Every row gives one point. A path goes straight from each point to the next, and from the last back to the first. The post is the endless flat space through its rows: a point in 2 columns, a line in 3, a plane in 4, and so on, so that a path can go around it. How many times does the path go around the post? Going back the other way cancels.

Post, one row:
[[ 1 -5]]
Path, 26 rows:
[[ -8 -59]
 [ 46 -15]
 [ 12  44]
 [-21  16]
 [-22 -39]
 [ 29 -30]
 [ 24   7]
 [ 14   7]
 [ -6   8]
 [-47 -21]
 [ -6 -52]
 [ 21  -6]
 [ 30  48]
 [ 28  28]
 [ 21  16]
 [ -7  56]
 [-15 -10]
 [-13 -49]
 [ 45  -8]
 [ 20  23]
 [-20  16]
 [-16 -24]
 [ 20 -48]
 [ 25 -48]
 [-16 -23]
 [-41 -13]]
Times around: 4

Post, 5 rows:
[[  1 -34  25   1  33 -20]
 [ -9   3  15  30 -31  15]
 [-18  23  16  15 -22  39]
 [ 15  22  11  34  -4   9]
 [ 31   2 -28 -36  -4  -2]]
Path (26 x 6):
[[ 14  17  33  80 -42  -5]
 [ 28  65 -28 -33 -11   4]
 [-59 -27  15  27 -12  23]
 [ -1  31 -27  -2 -29  22]
 [ 52  27 -24  -3 -53 -21]
 [ 14  -7  39  53 -37   7]
 [ 24 -20   2  17  35  14]
 [ -2   2  23  67  -3   3]
 [ 17   2   2   9 -12  17]
 [  4  -9  27   7  -7  -9]
 [ 15  77  34  57  21   7]
 [-23  74  19  24   3  43]
 [ 42  17  11  14 -10  -9]
 [-10 -33   8 -23 -25  17]
 [  8 -30   2  84   2 -18]
 [  8  50  20  30  49  11]
 [  5 -35 -21  -6  -9 -31]
 [-16 -15  27  76 -27  25]
 [ 39 -10  49   6  42  -6]
 [ 65   2  -6 -15 -14 -42]
 [-16   7  46  37  -1 -14]
 [-30  -5  40  -5 -58  47]
 [ 20 -10 -27   5 -41  21]
 [  7 -40  10 -44   9   5]
 [  2   2  18  28 -36  16]
 [-10 -36  21 -14  23   6]]
Times around: 0

Post, 8 rows:
[[ 55 -19  -8   7 -27 -34  -4 -19 -59]
 [-34  41   4   4   4  33  15 -30  11]
 [ 55 -26 -32 -10 -15 -34   2  17 -38]
 [  5 -13 -10  37 -20 -29  12   4  -7]
 [ -2  20  -1 -12 -27  26 -26  -3  21]
 [-23   1  27  -2   9  10  24 -33  22]
 [  7 -19 -25 -11 -23 -35 -24  16 -34]
 [-19 -18  11  -1   7  34 -20  21   3]]
Path:
[[ 13 -40 -20  28 -77 -18 -19  35  44]
 [ 25  12 -17   4 -26  16 -30 -39   4]
 [ 71  -2  26 -27 -15   0 -21 -62 -51]
 [-13 -16 -19 -11   8 -67 -10  27 -21]
 [ -1  19  18 -18 -13   8 -17 -26 -31]
 [ 36 -10  26  12  12  -9  56 -32 -58]
 [ 29  12 -28  17   1  48  10  32 -45]
 [-55  14 -26 -19 -25  17 -40 -22   9]
 [ 26  -1  -4 -47  -5 -28 -13 -52 -27]
 [-31   3 -58   7  -9 -85  36 -18  13]
 [ 14  -9 -25  25  48 -10  25  24 -26]
 [-21 -21  17   2  14 -50  33   1  23]
 [ 60 -12  -5 -17 -57   0  11  11 -57]
 [-30 -39  43 -35 -18  27   9 -30  -8]
 [-48  21 -19 -49  11  16 -32 -48  20]
 [ 58  -1 -15  -8 -62 -44 -85 -24 -26]
 [ 29  28 -82 -21   4 -45 -20  21  -5]
 [-35  31  12  -9 -40 -18 -37 -20  10]
 [ 40  -9  -1  23 -16   6   7  15 -40]
 [ 27   2 -34 -18 -56   2   6  22  35]
 [  2 -12 -17  -5   4 -12  13 -20 -23]
 [ 12 -18 -33 -20  -3 -29 -20  17 -11]
 [ 29  18  34  41 -12  21 -30  -3  24]
 [ 22  28 -33 -25 -33   5 -53  18 -38]
 [  0  29 -47  -2 -29 -66  12  11  -4]
 [ 25 -12   6   3 -62  -4 -15  42   0]
 [ 10  -8   2  12 -70  26  -8  10  30]]
Times around: 4

Post, 11 rows:
[[  0 -16  -5  22 -23  23  22  21 -19  -9 -19  27]
 [  4 -27 -28 -26  -4  28  32  31   8  -8 -20   8]
 [-22  59 -44 -20 -16  34 -41 -35   8 -17 -45  -3]
 [-15 -38  -3 -12  14   9  38   8 -23 -25 -10  15]
 [ -1  61  25   5  17  19 -14 -33 -31  47  17 -21]
 [ 26 -37   7 -36  -9  20   9  -7 -23  -3 -10  13]
 [ 20 -24  10 -24 -21  -7  41   2   1  -9  24  23]
 [-20 -30   9 -16 -21  -5  18  30 -27  -3 -11  14]
 [-23  61  -5   5 -13  29 -22  21  -6 -43 -48 -38]
 [ 31 -28  13 -23   8 -24  40   4 -28   8 -14  24]
 [ -8  26  -4 -10   6   5 -51  -1  32 -28 -49   7]]
Path, 26 rows:
[[ -9 -33 -38 -56 -31  -9  18   4  18 -59 -37   9]
 [ -3 -33 -25   8  -1  33  36  18 -37 -51 -37  15]
 [  0  89 -16 -51  -6   2 -40 -80  -1   6  -3   5]
 [ -4  19  22 -14  38  11 -17 -16  -1  -8 -26  10]
 [-41 -17 -26 -22   5  24  53  20 -39 -18   0  16]
 [ 17  71  15 -12   8  16   6  26 -14   4 -40 -24]
 [ 12  48  -9 -16   2   0   6 -27  67  14 -19  13]
 [-18 -49  -8 -62  12 -17  24  26  18  -9 -53  23]
 [ -9  44  38 -30   8   4  35 -13 -22  12  42  12]
 [ 38 -37  11 -52  33 -18 -13 -28 -46 -15 -40  40]
 [ 36 -10  15 -24  17 -59   5   3 -29  -8 -32  23]
 [ -7 -87 -50 -67  30   6  34  32   8 -36 -40  79]
 [-38 -14 -17 -48  18   5  20  10   0  -6 -59  34]
 [-78  10   7 -28 -17  49   9  10 -96 -25 -43 -43]
 [  0  83  33   7  20 -24  29   9 -70  16 -16  -7]
 [ -6 -17 -33  17 -21  59  14  43 -30 -36 -52   0]
 [ 55  -3  -6  -1  -6  20   1   7  12  -9  -9  14]
 [  8 -31 -36 -66 -21  43  23  -3 -57  -9 -41  16]
 [-43 -13   9 -42 -42  13 -23 -27  -2 -21  13  36]
 [-65  26 -37  19  17  17   5   5 -35  18 -67 -14]
 [ 39  14   7 -16 -34   3 -27 -27   7  58  17 -17]
 [  8 -18 -27 -36   3  44  31 -18 -14 -22 -41 -14]
 [  3   6  16 -23  17   9  32  11   0 -41 -26  23]
 [-28 -28 -20 -51  37  10  16 -11 -33 -31 -26  23]
 [-10 -15  11 -27  -6   8  -8  27 -14 -20  14 -23]
 [ 19  -8   3   2  26   2  21   5  21  -9 -10   2]]
Times around: 0

Post:
[[ -7  11 -49 -31 -10 -40  14   0 -10  -7  15  23  50 -12 -13 -38 -33   2]
 [ 26 -27 -64   5 -10 -11 -25  31   6 -11   9  28  34 -26  -1 -31 -14 -16]
 [ 25  -5 -65 -48  -9 -10 -17  -4 -41  19 -16  68 -10  -5  -3   7 -34 -10]
 [ -5   2 -44  11 -20  -6  13  13 -27   4 -23  16 -21 -29   4 -31 -60   6]
 [-20  17  19  43   5  18 -24   0  31  38 -16  22   0 -29 -28 -35   9  11]
 [-13  13 -15 -18   4 -19 -37  17  13  24 -29   1 -18  -1 -17  -8  -9 -30]
 [ 23  -5  34  24   7  -6  29 -11  29  27  32 -22  29   7   0 -10  34 -22]
 [  9 -51  11 -13  10  15  -8  16  12   9  13  14 -14  18  10 -52  12  19]
 [ 25  -2  -4   2  32  -6   0  24  -2  -2  19 -27  -9 -16  -7 -28  -4  43]
 [ -9  22  30   0 -18  38 -33   8  63  24  -9 -45 -33 -40 -11 -53 -19  13]
 [-14 -14  -9   6  13  26  36  14  72  23 -27  13  15  17  22 -41  -3   7]
 [ -5  -4  -4  15 -15 -17   1  13 -14 -22  38  42   5 -32  16  12 -11  48]
 [  9   2  -8  58 -47  -9 -14  22 -55  20   7  20  48  -6   2  31  29  20]
 [ -4 -32  26 -36  -7  40  -3   2 -12   8 -20  -5 -41 -41  20 -31  40 -10]
 [-36  24 -58  34  30  -4 -67 -51  -7  46 -24 -12  14   2  -5  26 -37 -32]
 [ 32  16   5  30  -2   7 -18  33 -32 -31 -24  44  31   4  22   4  -1 -13]
 [ 20 -23 -27  18  -6 -30  -1 -13   6 -22 -24  31  32   3  -7  11   1  28]]
Path:
[[-25  52  -5  54  26  31 -48 -32  -2  30 -23  55  19  49 -32 -23 -31  19]
 [ 28  -3 -57 -28  47 -26 -36 -26 -25  43  10 -24 -44  -1 -11 -22  -9  -2]
 [  7  22 -14  33 -41  18 -10  18 -59  30  37  60   5 -67  72  19 -21 -36]
 [ 13 -48 -16   2  -1  19 -39  40 -49  -4 -46  29   6  17  31 -11 -33  23]
 [ -7  10 -74  36  75  -4 -22  14  20  18  14  22  28 -30 -51 -45 -25  90]
 [ -3 -15 -36   0  18 -44  21 -15 -27 -11  34  13  21  13 -18 -14 -15 -31]
 [-22 -31  19  24  20  52   3   3  66 -35  -5  -8  57  17  27 -41  -9   5]
 [ 40 -33 -39 -10   1 -20 -19  68  -8  24  37 -52  40 -62 -18 -37  20  20]
 [-15  14   0 -30 -16  -5  37 -11 -16 -14  11  19  51 -29 -24 -19 -11  46]
 [-12 -33 -44   5 -34  12 -36  65 -11  -9 -13  31 -47 -20   3 -13   3  14]
 [ 18  -4 -21 -45  21 -58  15   6  -1   6  27   5   5  -3 -16 -19  10 -17]
 [ 31 -25  11  10   8 -50 -37   0  38  17 -17 -85 -17   8  -5 -25 -33  12]
 [-35 -11 -78 -29   7   5   6 -10 -15  14 -38   5  23  14   1 -43 -84 -38]
 [ -7  -4   4  14 -19 -18   1  37  35   6  32 -53  19 -29  -5 -40 -20   6]
 [ 19 -31  -2  -7  -9  19  13  13  24  30  10 -27  33   8   9 -10  42 -43]
 [-13  68  27  32   3   5   9  -3  43 -19 -41  39   6   3 -23 -52 -34  46]
 [  9   2 -73  34  -7 -24 -56 -13  15  80  20  22  13   5 -47 -31 -24   4]
 [-41   7 -38  48   1 -46 -31  -1 -14 -47  -5  31  56 -31  17 -54  -2 -26]
 [ -7  21  26   2  31   5  -7 -45  16  -2 -25  92 -10 -24  16  45  -4  33]
 [ 31  20 -26  -8 -47 -11  -7 -27  21  20  -4 -24  17 -21 -24 -12 -64 -10]
 [-33 -25 -53  14  14   2 -29  11  40   4 -32  17  48 -10  38 -39 -63   3]
 [-11 -52  27  14  28  46  44 -13 -34  40  56 -18   3  11  22 -64  -4  -7]]
Times around: 3

Post, 17 rows:
[[  1  35  42 -64  -9 -19  10   0  17 -19 -50  42   7  13   2  -9  22  11]
 [-33  42   5 -36  26  -1   4 -39  29 -15 -25 -18  37  -8  -5 -19  24  -5]
 [ -8   5  46 -37  20  27  10 -16  29 -39 -34  17  -2  -4   7 -50  37  16]
 [ -6 -48 -14   7 -32  20  35 -27 -18  22  -1   2  33  -8   6  25  53  37]
 [-35   8  -8  49   3 -20  35  20 -31   4 -11   0 -12  18   1 -13 -27   4]
 [-12  -5  -4 -33 -18  25  14 -10  69   0  -6   8 -16   9  13   6  12  20]
 [  8   2  12  66 -10  11 -10   1 -21  10  -9 -27   4  39 -31  -5 -10 -26]
 [-31  10 -29  28   2  14 -16  32 -32  21 -25 -28 -26  61 -19  -7 -35  -5]
 [  6  20 -31 -24   1  42   6  -5 -23   7  -5  31   3 -49 -28  60  23  -5]
 [ 26  12 -12  20  30  -2  -1  14 -23  38   4  -8 -26  15   5  -9  -8  -2]
 [-28   9 -30 -30 -39  19  -2 -18  -1   4  20  30  34 -51  23  22  28 -29]
 [ -6 -10 -36 -18   2  26  -7 -11 -14 -17  15  10  46 -20  13  40 -25  17]
 [-33 -14  31 -34 -34  38   2 -27 -16 -12  21   8  10 -38  33  66  14   7]
 [-22 -25 -10   1  22 -23  -4  21 -19  -3 -37 -34 -31  23 -33  -9 -44 -54]
 [-17  -9   6 -38   4  31 -16  18  38   1 -10  -5  54 -57  33  41  28  18]
 [-26  -5  -5  52   9 -39 -40   5   2 -10  -7   6 -53  15 -13 -13  -3  -3]
 [ 14  18  -9  50  23 -29  -3  47 -51 -38 -16 -41 -46  34   4  -6 -23 -20]]
Path (27 x 18):
[[  4  61   8  36 -18  13   0  62 -57 -18   0   5 -41   4  12   1 -32  29]
 [ 17  16  38   4  -9  21  22  -4 -14  21 -15   3  26 -32  20  20   7  37]
 [-18  -6 -12  62  12  22 -33  39 -70 -30 -23   9 -20  16   8  27 -38  23]
 [-64  13   0  26  -7  69 -22 -13 -22  21 -40 -11  53  22 -43   9  35 -32]
 [-70 -73 -10 -54 -27 -11  20   1  20  23  40 -19  -2 -33  39 -14  10 -71]
 [ 15 -29 -56 -14  44  18 -31   2  34  19  24 -13   4 -37  16 -52  -5  24]
 [-23  10  51  17 -12  38  -7 -16  -4 -17  -2  -6   9 -32  44  -8  34  54]
 [-46   3 -19  -8 -32 -19   6   9  43   6 -19 -25  58  19  32   3 -11  52]
 [-19 -10  21  -4  33 -18 -12 -20   7  13 -39 -37 -35 -24  13 -37  11   9]
 [  6 -15   2  10   0  54 -31   5 -13  -9   3 -45  18  15  32  35 -42 -35]
 [-25 -18   6  21  -6  11   4  29 -78 -44  33   7   3  46  41  73 -86  13]
 [ 15  -7  29   3  17 -31  -5 -19 -54 -34   3  -1 -61  40 -20   6 -30 -13]
 [  1  24  30   7  42  -5 -18   6  10  11 -36   3  19 -15 -23 -33  34  29]
 [-10  12 -63  83 -21  14 -19 -59 -27 -28  -5  21  -4  -2 -68 -22  49  25]
 [-64 -17 -11  44  39 -41  -2  15  -4  30 -79 -31  28  23 -38 -50 -17  34]
 [  2  24  36 -10  24 -17 -15  -6  -8 -35 -22 -39  13 -29 -31  38 -11 -10]
 [ 16 -13 -18 -18  24 -46   1  21 -21 -65 -10   7   3 -35 -31  17 -13  -7]
 [  5  15  39  38 -45  44 -13  -4  35  17   2 -35 -36  18  11   0   0  22]
 [-42  21  30 -20 -33 -27   8 -32 -27   0 -18  76 -18 -48  13  -5  52 -12]
 [ 73 -10   0  13  86 -40  50  31 -46  12 -64   5  -9  24  -2   8   6  25]
 [  7   8  20  15  -8   4  -4  67   7 -37  -9  39 -20  -5  39 -18  51  -5]
 [-23   5 -25  49  12 -43  29   5  32 -34  29  -1 -53  52 -21 -17 -46  33]
 [  4  47  22 -18 -31 -54  25 -10 -76  24  -4   7 -10   1   3  18 -27 -15]
 [-29   4  24  24   5  38  -3 -53  11 -37  -3 -50  34 -16  39  -2  39  32]
 [-19 -51  40  -7   3  14  61 -62  10   5 -41   6 -48  41 -18  -8  17  33]
 [-16 -36 -12  15  19 -30 -35  21  17  10 -19  13 -44  12 -17  27  16  -6]
 [ -6 -35  11  25 -23  29  21   5 -14 -16 -25 -32  46  13 -17 -66  55 -23]]
Times around: 4
